Each row of a before or after table is a point. The points were changed in one or more steps. Then noise was added and the rows were shuffled. The steps act on how far a point lies along the listed directions, d1 being the first. Write out the steps. A step turns or swaps two directions, mirrors them in a line or flattens them onto one, adds a multiple of one to another, or multiplies one. Angles are multiples of 10 degrees, from the lower direction toward the higher: turns from -170 to 170, lines from 10 to 170 but not 90. Use the fewest steps. Two steps may share a direction if one is a turn and the other turns, adds or multiplies; they go together, in the order done. Otherwise the lowest direction goes first.

Directions:
(1): [ 69  -5 -31]
(2): [13 73 17]
(3): [ 29 -21  67]
Before, 10 rows:
[[  9 -15 -31]
 [  6   9 -13]
 [ 10   7 -10]
 [-50 -22  32]
 [ 37 -35  66]
 [-22  -5  -8]
 [ 22 -11  -6]
 [ 25 -19  -7]
 [  4 -27 -14]
 [-15 -24  28]]
After (10 x 3):
[[  2  12  35]
 [ 55  83  97]
 [-20 -27 -15]
 [ 15  -1   2]
 [  0 -31 -14]
 [ 21  -8  -2]
 [-29   0  33]
 [ -5 -43 -35]
 [ -1  -9 -14]
 [  6  -5 -11]]
Steps: multiply d1 by 0.7; add 1.5 times d3 to d2

Directions:
(1): [-15  -3  19   5 -95 -47   8 -39]
(2): [-32  30  36 -74 -18  50  43  12]
(3): [-74   4  -7  26  33  20   4 -75]
(4): [-21   2 -11   7  31 -64  85  25]
(5): [ 11  47   3  79 -28  48  35  22]
Before (14 x 8):
[[-14   9   8   4  36  19  45   7]
 [ 32  20  -2   5 -17 -30  22  46]
 [  9  11  -3  15   0 -53   6  11]
 [  0  33  22  -6 -41  -6  40   7]
 [ 12  17 -16  24   1  41 -24  14]
 [ 17   6   5  -4   1   2 -27 -15]
 [  0  22   1  -7  32  38  61  29]
 [-23  29   8 -47  32  51  -5   1]
 [-22  23  26 -22 -44  18  24 -17]
 [ 42 -10   4  -1 -42 -26 -27  28]
 [-15   9  21 -53 -25  16 -28 -28]
 [  4  22   8  18 -25  39   8  21]
 [ 36 -15  33 -65 -52  -1   1  20]
 [ 15  22  13 -29 -74  39   0  19]]
After:
[[  4  14  -7  20   8 -67  29  22]
 [ 16   5 -10 -19  17 -94  74  57]
 [ 21  18   5   9  -4   8 -20 -11]
 [-16  34  12 -31  16  74 -24  -4]
 [ 22  -7  -4  11 -17 -74  43  48]
 [ 19  13  26 -15 -35 -30  96  56]
 [ -7  -7   5 -64 -41 -21  28  23]
 [-11  10  20 -49 -21 -45  39  -2]
 [ -9 -10  10 -22  32  18  11  -7]
 [ -7  -7  -1 -56  50   4  44  13]
 [ -7  36  23  -5 -44  52 -16 -18]
 [  3 -14 -15 -25  18   7 -44  -4]
 [-19   9  27 -42 -41  15   4 -27]
 [ -8 -18   5 -49   3 -13  -9   8]]
Steps: add -1.5 times d3 to d4; multiply d5 by -1

Directions:
(1): [-18  31  50 -87   6   4 -10 -34  68  -8  76   2]
(2): [ 20 -20 -34 -56 -95 -68 -23  -2 -45 -12  17  39]
Before:
[[ 17 -37 -61  -8 -80 -66 -15  15 -75  -1 -15  20]
 [-14  11   5 -14 -16 -12  -7 -17  37  10  17  -3]
 [-13  -3  -9 -18   1   4  -4   6  21  16  38   7]
 [ -7  19  20 -32  20 -13  -1  -1  24 -16  12  -3]
 [  3  10 -16  21  25  34  -1  16 -14  14 -20  -4]
 [ 14  17  15 -41 -44 -19   1   0 -14 -18  16  10]
 [-10  13  24 -48   1  -8  -6 -16  29   0  40   9]
 [  8 -49 -52  57 -77 -62  -5  23 -89   1 -62  27]
 [ 24 -21 -47   7 -34 -10 -27  34 -45 -15 -33  18]
 [ 27 -26 -50  61 -40 -23   9  26 -86  12 -57   8]
 [  4 -10 -16  11  -7 -13  -1   0 -25  11  -6   0]]
After (11 x 12):
[[  2  -5 -18  48  21  -1  11  18 -26  10 -42  -2]
 [-15  43  58 -73  19  12   3 -34  59   0  72  -6]
 [ -7 -16 -28  25   6  10   1  22  -6  20   6  -6]
 [ -6   3  14 -15  15   2  -3 -13   9  13  22 -11]
 [  5   1 -10  17  12 -18   6  18 -23 -11 -37   1]
 [-51  35  84 -50  44  27  -1 -38  90   3  67 -14]
 [  4  13 -14 -43 -20   1 -18  -2  -9   5  23  16]
 [ 11  24  26  37  32  32  27  14   1  -6 -26 -19]
 [ -4  24  33 -37  39  42 -20   3  49 -12  26  -8]
 [ -4  -3 -16  37  -4  -6   4   1   5  18 -24 -13]
 [-35  26  47 -16  80  52  13 -20  76  11  41 -45]]
Steps: turn d1 and d2 by -170 degrees
